Rows are points. Two turns around zero, p and q, are shown by what they do to some points. Where does a point land after both, in the order given? Backwards means that the second turn is done in reverse. Each puzzle has new turns, and all numbers are rounded.
(in the rows, 128 means zero)

Turn p:
[143 124 129] => [140 133 120]
[170 120 179] => [194 129 139]
[ 96 119  90] => [ 82 115 111]
[143 135 105] => [122 148 109]
[126 148 108] => [109 149 126]
[ 91 122 157] => [122  95 162]
Turn q:
[114 117 126] => [114 124 118]
[156 109 141] => [137  99 148]
[143 121 162] => [121 115 163]
[ 99 165  83] => [141 174  83]
Where do these land?
q, then p: [118  93 140] => [115  92 125]
q, then p backwards: [160  99 158] => [ 91 116 163]
p, then q: [108 159 119] => [103 155 137]
p, then q: [151 161 131] => [146 158 149]
q, then p: [103 127  93] => [ 96 146 106]

Turn p:
[102 105 102 131] => [124 124  86 120]
[ 86 145 158 125] => [ 82 119 130 155]
[196 106 113 108] => [179 127 154  78]
[124 121 134 148] => [136 117 121 145]
[132 162 133 128] => [121 152 148 142]
Turn q:
[122 113 124 104] => [121 110 112 112]
[122 105 144 156] => [121 109 159 144]
[114 136 171 147] => [139 131 175 115]
[152 136  45 114] => [106 150  53 163]
[109 129 103 128] => [100 137 117 128]
[146 126 142 145] => [146 125 142 144]
[131 150 167 102] => [162 134 137  90]
Where do these land?
q, then p: [123 138 160 142] => [124 113 161 132]
p, then q: [159 154 111  75] => [158 144 123  69]
q, then p: [137 113 117 149] => [139 118 115 150]
p, then q: [ 99 154 147 153] => [105 144 163 149]
q, then p: [123  81 105 121] => [129 106  80 124]

Turn p:
[175 112 134 106] => [170 102 152 129]
[ 94 140  97 153] => [103 157  97 149]
[121 119 143 149] => [104 115 132 133]
[148 101 148  89] => [159  93 135  99]
[102 167 119 143] => [103 171 125 130]
Turn q:
[164 154 115 111] => [127 174 126 110]
[100 119 119 151] => [141 104 116 152]
[184 153 141 168] => [183 161 158 105]
[121  97 116 124] => [122 104 107 117]
[ 88 101 143 115] => [ 99  87 128 141]
[110 143 134 100] => [ 96 137 133 143]
Where do these land?
q, then p: [141 123  85 166] => [172 136 138 165]
p, then q: [141  94 146 111] => [118 106 119  92]
q, then p: [143 158 129 110] => [115 158 142 115]
p, then q: [119 122 140  83] => [ 96 146 117  99]
p, then q: [ 96 143 140 170] => [121 111 125 181]

Turn p:
[108 120 128 139  87 172] => [138  92 114 168 121 159]
[137  93 146  98 134  97] => [132 140 167 115  93 109]
[ 98 143  92 128 131 166] => [131  86  89 116 139 144]
[136 106 105 135  99 152] => [158  96 135 150 137 134]
[ 89 190  82 170 136 136] => [ 99 107  54 128 178 116]
[168 126 142 116 147 114] => [141 164 154 109 132 128]
[128 127 134 139 132 102] => [113 140 136 132 131 108]
[145 132 159  99 117 108] => [139 165 137 131  96 125]
[144 116 164 129 167 107] => [102 161 165 106 125 132]
Turn q:
[143 107 126 169 138 136] => [128 144 145 149 165 140]
[102 148  74  89 136 158] => [ 96  81  81 110 136 101]
[121  93 143 103 160 132] => [150 143 132  98 146  93]
[112 119 125 136  86 123] => [133  96 151 126 120 151]
[160 148 119 148 154 104] => [123 157 117 174 124 118]
[131 131 113  93 119 124] => [142 106 105 122 114 116]
[164 159 162 144 101 158] => [126 157 108 126 117 191]
[139 149 151 165 101  99] => [125 143 156 159  99 163]
[ 80  98 140 106 155 118] => [129 124 158  89 131  80]
Where do these land?
q, then p: [ 97 121 132 133 113 127] => [122 128 143 132  98 139]
q, then p: [169 106 101 155 145 164] => [106 121 128  81 176 139]
p, then q: [127 136 113 107 137 103] => [143 116 120 139 102 115]
q, then p: [127 102 174 166 129 154] => [118 159 107 101 117 179]
q, then p: [150 189 111 121  88 152] => [152  56 109 146 142 140]
q, then p: [108  98 108  99 134 126] => [134 137 163 110 114 101]
p, then q backwards: [ 95 135 116 119 110  95] => [120 150 106 100 150 107]
p, then q: [102 116 130 140 149 145] => [129 115 142  97 144 118]
q, then p: [177 148 165 111 147  86] => [159 162  89 166 165 114]

Turn p:
[109 124 142 134 146 115 123 180] => [ 98 139 123 106 137 115 110 170]
[175 111 153 139 148 140 161  91] => [155 155 175 154 160 138 124 101]
[136 145 141 147 132 158 176 122] => [157 167 150 124 134 155 150 137]
[120 133 151 127 114 109 116 144] => [105 139 123 108 116 118 113 123]
[132 123  89 128  80 112  83 115] => [138  97  79 145  93 109 113 100]
[142 103 116 117 138 181 141 108] => [166 104 156 148 136 164 124 135]
[113 104 115 105 118 137 155 116] => [149 106 158 129 108 121 142 137]
[151 142  89  76  95 132 100 115] => [159  72  98 107 122 123 128  89]
[ 80 153 139 126 114 114  78 139] => [ 71 116  91 110  97 137 128 127]
[153 126 149 186 169 122 163 131] => [129 192 145 160 168 127 130 146]
[ 95 143 122 124 156  88 113 147] => [ 80 121 110 118 138 101 147 147]
Turn q:
[ 99 129  98  81 138 155 121 148] => [138 136 116 128 184  96 132 154]
[122  96 163 134 116 107 125 155] => [126 117 148 113  95 107 165 131]
[152 171  92 135 155 101 128 119] => [130 132 146 162 147 137  84  91]
[160 129 111 146  98 134 107 144] => [146 107 124  92 122 125 106 103]
[123  90 113 144 112 105 156 129] => [145 151 113 129 103 117 157  99]
[153  96 175 128 142 113 108 103] => [ 82 119 151 109 111 156 160 119]
[ 99 172 154 145 101 150 106  97] => [100 120 105 125 101 135  81 173]
[100 108 115 106 181 162 127 161] => [138 103 119 156 182 111 168 149]
[143 162 132 133 110 125 173  97] => [146 166 131 138 107 167  99 134]
Where do these land?
p, then q backwards: [ 88 141 100 113 138 167 129 138] => [129 113 171 142 135 174 133 131]
p, then q: [115 114 142 127 119 158 142 147] => [139 109 142  99 132 123 127 151]
q, then p: [171  97 132 132 103 118  83  81] => [118  69 153 116  93 154 165 115]
p, then q: [141 170 140 110 169 121 145 184] => [133 135 168 164 190 112 141 147]
q, then p backwards: [ 96 138 116 162 109 150 110 137] => [125 117  91 127 105 118  97 153]
q, then p backwards: [156 107 114 154 131 131 146  91] => [134 166 139 139 110 151 107 101]
q, then p backwards: [121 109 148 140 140 120 117  90] => [ 92 147 142 139 133 124 105 114]
p, then q: [121  97 111 126  99 117 102 115] => [115 130 107 103 100 113 129 100]
q, then p: [121 107 115 121 129  94 125 145] => [118 147 141 131 125 106 150 104]
p, then q: [149 199 160  97 143 104 181 153] => [125 183 184 162 179 149 122 164]
